Rows are points. The window is the flat piece filled in between its corners: a triangle in 3 columns, a solid with four corners in 4, and so on. A path goes straight from each point to the next, and from the last back to the first. List the points from which the path goes on through the window.

Window, 3 rows:
-49 65 21

52 -5 17

15 11 -9
Path:
(1): -47 121 5
(2): 11 57 -44
(3): 18 -6 9
(4): -22 13 17
(5): 27 85 37
(6): 37 41 -32
(7): -18 -10 34
(8): -27 21 45
(9): 13 51 -16
(10): 56 12 -25
(11): 29 -32 4
(12): 47 -25 20
(13): 59 25 23
(14): 6 41 2
(15): -2 -40 -12
(16): -55 36 25
Through the window after points: 2, 6, 8, 14

Window:
0 -15 -45 -37 -34 -44

-23 21 6 80 -55 41

-34 -65 -59 38 89 3

-14 -67 -32 41 -9 37

-22 -23 83 -39 75 41

49 14 -81 33 -70 8
Path:
(1): -16 -8 -86 11 -17 15
(2): -25 77 -49 -37 -4 35
(3): 36 -111 -6 14 -32 -59
(4): 37 -20 14 34 0 -44
(5): -36 -2 7 -17 32 47
(6): -32 0 -16 -36 -6 77
(7): -3 -51 -9 56 -15 -51
(8): 29 -88 -18 38 44 -38
(9): -52 -2 -59 5 2 36
(10): -40 6 -45 31 -56 69
(11): 51 -34 -53 41 3 -27
(12): 14 -17 50 7 42 -7
(13): -70 -13 -48 -15 18 70
(14): -49 -20 -67 -17 -23 39
(15): 24 -36 -25 63 -7 -38
(16): 46 -9 -48 36 -67 -24
Through the window after points: 2, 8, 10

Window:
-10 -35 20 20 40 -31 26 111 37

94 35 -32 8 -79 -3 14 -8 1

21 44 -31 33 30 -33 -1 13 -45

-37 84 -34 -64 27 -15 1 -7 59

67 4 -42 -15 -32 26 38 -96 -25

-30 10 26 -31 -10 -4 5 14 -42

-6 -14 1 -4 -31 -7 -19 -121 40

-12 20 -37 -55 -35 -74 43 10 53

-117 -36 -34 -79 48 -3 -85 -49 31
Path:
(1): -48 0 -50 21 -24 -8 -4 -34 2
(2): -15 31 49 -120 56 -18 5 -16 19
(3): 53 -12 -4 -20 -15 -42 -26 -19 -24
(4): 18 12 -47 11 -51 30 49 -38 13
(5): -18 16 -32 17 -60 15 29 -1 -4
(6): 58 1 -1 -15 18 -15 -12 -30 17
(7): 13 11 -9 -61 4 -54 -9 -21 27
(8): -43 6 -29 27 -61 1 44 -47 32
Through the window after points: 7

Window, 12 rows:
-10 -20 63 8 -66 36 -41 -24 -14 41 -33 12

-41 -33 -1 -8 39 -57 37 27 -20 4 18 -4

-49 63 30 -27 -5 3 5 24 -14 -10 -43 -3

37 -121 8 -9 33 36 -19 15 18 -21 39 -25

10 58 55 12 -25 -3 -2 13 -7 -37 4 2

13 -14 -7 33 -36 42 -72 5 -25 -1 -19 7

2 -30 -1 -5 -8 -25 -48 45 9 -36 -47 25

34 11 43 -46 28 -34 -49 10 25 2 -8 -36

-19 27 28 -13 -36 -24 -11 -35 56 7 1 -19

14 -40 7 -28 -51 19 -49 -23 -49 -6 -57 2

8 -60 -24 24 6 -7 28 29 -30 1 -77 -11

-6 -30 30 -46 3 -25 7 64 -1 -1 56 -60
Path:
(1): -2 -35 47 42 -12 1 -58 -12 -12 -51 -30 -19
(2): 8 7 13 -31 -32 5 2 9 -15 15 -18 5
(3): 25 3 25 -39 4 3 13 25 19 27 -19 -3
(4): -19 -10 28 -3 -9 -6 -13 14 -14 -21 14 -28
(5): -17 -35 28 -1 -29 -11 -24 4 -2 -24 -19 -45
(6): 25 -22 14 -12 -5 0 -25 9 -1 17 2 8
(7): 5 -16 14 -23 -13 -4 -5 17 -6 4 -18 9
(8): -28 -23 45 4 -7 -4 -34 -13 -16 -28 -43 -56
(9): -22 -19 24 3 -20 -25 -34 24 -39 -27 -20 -17
(10): 12 -29 6 -25 -7 17 -3 -2 2 27 -2 0
(11): 11 -7 29 -15 -33 20 -12 3 -14 22 -2 2
(12): -41 -35 58 9 -22 -20 -43 -2 12 3 -33 -23
Through the window after points: 1, 9, 11

Window:
0 -47 26 -32 -40 27 -19 51 75 32 -25 -8 -22 -19

-23 39 -12 -6 -27 36 25 1 -1 -70 -20 25 18 75

-29 4 -18 59 2 -19 -18 80 46 52 7 6 15 -26

68 -90 -5 15 38 22 59 20 -74 -2 -69 -30 -24 -20

78 76 30 51 -78 99 -46 -38 -57 -79 32 99 0 -46

31 35 -21 77 85 -51 -121 -59 4 -53 -15 17 -63 30

-19 100 9 13 -25 0 -20 4 -18 -46 -14 -2 -42 -28

18 -26 -39 -29 53 10 -2 5 70 28 -18 -72 40 11

-51 -78 17 -118 110 -26 -82 24 -11 5 -12 -10 14 -18

-17 -14 -33 -107 -49 -72 20 25 2 22 2 61 12 -43

-54 -9 -31 -57 33 78 2 -44 46 -36 54 33 -18 9

-21 -18 44 -64 -15 30 31 32 3 72 29 -35 -2 42

-4 49 28 -15 22 38 24 39 100 69 -29 26 1 14

-32 -4 -34 -4 -39 36 36 -18 -7 51 -73 -10 18 18
Path:
(1): -15 -49 42 9 13 2 -1 -42 7 -14 -41 -15 20 21
(2): -88 -34 71 47 -4 -33 30 -33 36 -7 -30 -20 -3 3
(3): 77 34 -74 -81 6 79 -34 55 9 -5 3 41 -13 15
(4): 15 -19 -20 -15 14 30 -7 44 -15 -4 -29 -8 -36 -1
(5): 16 -1 30 13 0 -17 43 -42 -30 -18 -34 -2 19 -25
(6): -22 27 20 0 18 -19 1 -20 6 -6 -17 18 15 3
(7): 22 -45 -70 -50 23 102 -23 44 4 2 7 -9 -36 28
(8): -8 54 -86 -38 -8 78 -21 27 21 45 0 -8 -97 22
(9): 24 18 76 37 15 -21 -18 -19 18 -41 -18 39 56 -22
(10): 0 3 39 -11 30 -23 -38 -36 10 -36 -33 -9 47 -13
(11): 4 12 -26 -1 -21 19 10 42 -13 16 -25 18 -31 15
(12): -2 6 -29 -32 9 14 -17 34 -11 -5 5 2 -15 -2
Through the window after points: 2, 4, 8

Window:
-28 64 13 -55 47 36 -44 4 59 13 29 -2 -28 89

10 31 -6 13 38 34 67 51 -68 -41 33 -11 48 -5

84 13 37 22 -17 -1 -20 24 -50 14 47 -55 57 27

-37 87 -23 61 17 -15 -56 -7 5 -1 -65 72 -42 -14

-3 7 -1 4 -12 -17 32 -2 -68 14 1 -45 100 49

-25 55 1 -16 50 -62 -32 -46 -18 -31 -15 83 -43 -41

-22 25 24 18 17 -16 19 3 28 -20 -24 121 -24 17

48 -20 -39 -26 -28 -13 34 69 -46 -7 2 -52 40 12

-17 68 -27 15 -14 -12 4 -56 42 -51 8 62 -1 -39

11 -52 8 10 23 22 17 40 -30 -12 4 -42 95 -38

23 32 8 14 27 -38 0 60 -14 -64 -21 -22 91 36

43 37 1 -2 69 16 3 -36 40 7 -32 -22 -39 80

-30 16 -26 59 12 -37 -71 -57 5 -41 32 26 -62 49

-31 48 68 -8 12 -7 -2 -19 53 3 31 -82 -76 70
Path:
(1): -7 6 33 -36 -6 41 -33 -41 -22 -72 7 10 -38 38
(2): -4 46 -8 33 51 -36 7 25 -5 20 -5 3 7 21
(3): 29 33 -17 24 10 -17 14 12 34 -5 38 13 1 17
(4): -11 59 18 -6 0 -6 -28 -40 -37 -42 -32 7 8 20
(5): 46 -7 16 3 -38 52 8 19 -15 -55 -38 -47 44 59
(6): -15 69 -8 12 92 -70 -2 27 2 -12 22 23 26 10
(7): 60 78 -11 35 28 -71 38 26 42 26 62 33 -10 43
(8): 5 15 8 -1 22 26 -13 -18 -16 -29 -21 -24 13 26
(9): -1 21 13 2 -17 24 3 -23 -15 -64 -1 -9 13 26
(10): 0 25 -10 17 59 -51 -7 13 13 39 36 -2 -16 32
(11): -18 56 11 55 32 -33 18 19 19 13 38 56 10 13
(12): 5 26 -10 -1 11 -8 -31 -5 -10 -51 -34 -14 14 18
Through the window after points: 5, 7, 11

Window, 14 rows:
34 34 -2 10 -49 42 60 4 -37 12 85 34 12 -26

-4 16 -6 11 27 36 29 -6 30 7 38 1 16 -13

-27 12 -12 43 -58 -6 33 -16 7 8 -39 -1 7 22

-16 20 14 -48 -19 33 -16 24 -5 -20 -55 1 -25 -21

-28 27 9 -37 33 -15 55 68 -60 -110 -51 96 -21 -44

-47 10 16 28 -55 -29 -34 -13 7 4 28 -4 -55 24

24 -10 -23 29 -5 31 -15 9 2 9 -21 25 -51 -4

50 14 42 6 -37 -20 2 -7 34 -9 28 -49 -73 39

5 28 -12 28 -29 19 -24 -46 -12 -49 -6 46 19 15

-14 -3 15 16 14 58 11 11 -48 -17 -12 -10 -4 30

25 -2 41 11 -10 -15 -39 33 5 21 -16 2 -2 22

28 -6 -23 47 -18 20 -7 6 -16 -47 37 -27 18 -50

8 36 -29 -12 -16 -17 -24 33 9 19 0 -41 -39 57

35 9 -30 -22 78 -45 91 -78 -121 -24 62 -37 22 -115
Path:
(1): 16 85 71 53 -37 12 11 57 -44 1 -50 35 -7 -5
(2): -6 -33 -35 -15 -3 -7 8 -22 -5 -36 24 -15 -22 3
(3): 8 -27 -3 -19 -42 9 -26 -5 2 2 36 18 -7 3
(4): -11 62 13 41 -4 -16 39 12 -23 -18 -17 -25 -12 12
(5): 5 47 5 17 -13 6 -12 -9 -24 -16 -13 23 -4 3
(6): 9 -22 -4 3 -35 19 -1 -17 10 -32 21 9 -2 7
(7): -31 -76 -30 -20 -39 9 12 -10 29 -33 -26 5 -13 -13
(8): 23 74 23 -12 2 23 8 14 -50 -3 8 5 -9 -24
(9): -9 27 17 37 -13 23 -3 -10 -29 5 -12 14 -9 -5
(10): -4 -10 -28 -11 -39 -5 44 17 8 -33 -9 -12 4 13
(11): -3 -2 1 -8 -26 9 13 -11 -12 -16 -12 15 12 8
(12): -15 52 -2 18 -14 15 -6 19 -6 -7 -39 -21 -51 -32
(13): 7 28 27 47 -18 -13 20 -6 -16 -21 0 -9 -19 -19
(14): 3 -14 -46 -32 0 59 0 3 -21 11 44 35 19 35
(15): -12 -24 -10 -28 8 21 21 -30 -15 -13 27 -10 7 -19
(16): 19 43 -1 30 5 -1 15 12 1 -1 18 -7 -15 -7
Through the window after points: 5, 7, 9, 11, 15

Window:
15 -23 -15 -46 115 5 24 39 -31 -18 -27 35 -1 -14

55 56 -25 -27 12 41 -28 70 -36 -40 6 77 -41 -30

-54 53 -21 26 -19 40 -25 96 19 54 -77 59 -42 -4

-13 43 -32 -15 46 81 -5 53 25 -32 9 -19 2 -14

-31 -56 23 -24 -4 -42 -7 68 55 -48 32 40 60 -27

6 -29 -71 -13 18 71 5 40 36 -20 -47 37 42 -32

121 -9 23 -59 49 36 25 -15 78 94 3 -23 -8 13

-35 69 -54 4 -28 44 11 26 -15 5 -38 50 2 31

28 -11 -19 12 -38 -2 -23 63 -36 14 26 -113 -74 14

20 71 16 -67 45 21 -44 37 -54 -70 -78 44 -13 -40

-69 54 -112 34 12 10 111 -17 38 -59 -33 -80 -35 -79

-11 35 -4 42 -8 45 6 104 3 -44 -73 77 0 28

8 57 12 77 12 -2 -49 35 8 52 -56 53 63 -15

22 -25 82 19 16 10 10 -45 -11 51 18 -60 -12 -59
Path:
(1): 46 9 3 -37 -12 20 39 58 -74 16 23 -35 16 -23
(2): 3 25 -3 7 79 20 -13 -2 87 9 -61 47 -39 6
(3): -6 22 -35 1 22 31 14 -3 49 -25 -28 -20 -35 -19
(4): -8 36 -45 6 13 17 61 42 -6 -2 -15 -27 6 -42
(5): -54 120 -16 -24 -11 27 14 97 23 41 -6 12 59 -27
(6): -8 -18 -21 12 0 15 -3 24 8 -22 -31 35 -22 0
(7): 30 13 -49 17 47 30 -2 19 70 -9 -45 69 -107 31
(8): -17 25 -10 -40 -1 30 28 44 -41 -14 -8 -38 50 -42
(9): 24 8 3 -27 39 21 72 70 11 44 -52 33 40 -59
(10): -1 34 -20 18 12 39 -44 -19 26 -26 -2 2 -24 10
(11): -9 32 -3 13 29 -2 -33 22 22 -9 -44 54 -24 -11
(12): 43 56 -12 43 -28 67 17 87 -51 59 -8 -29 88 -41
Through the window after points: 3, 5, 11
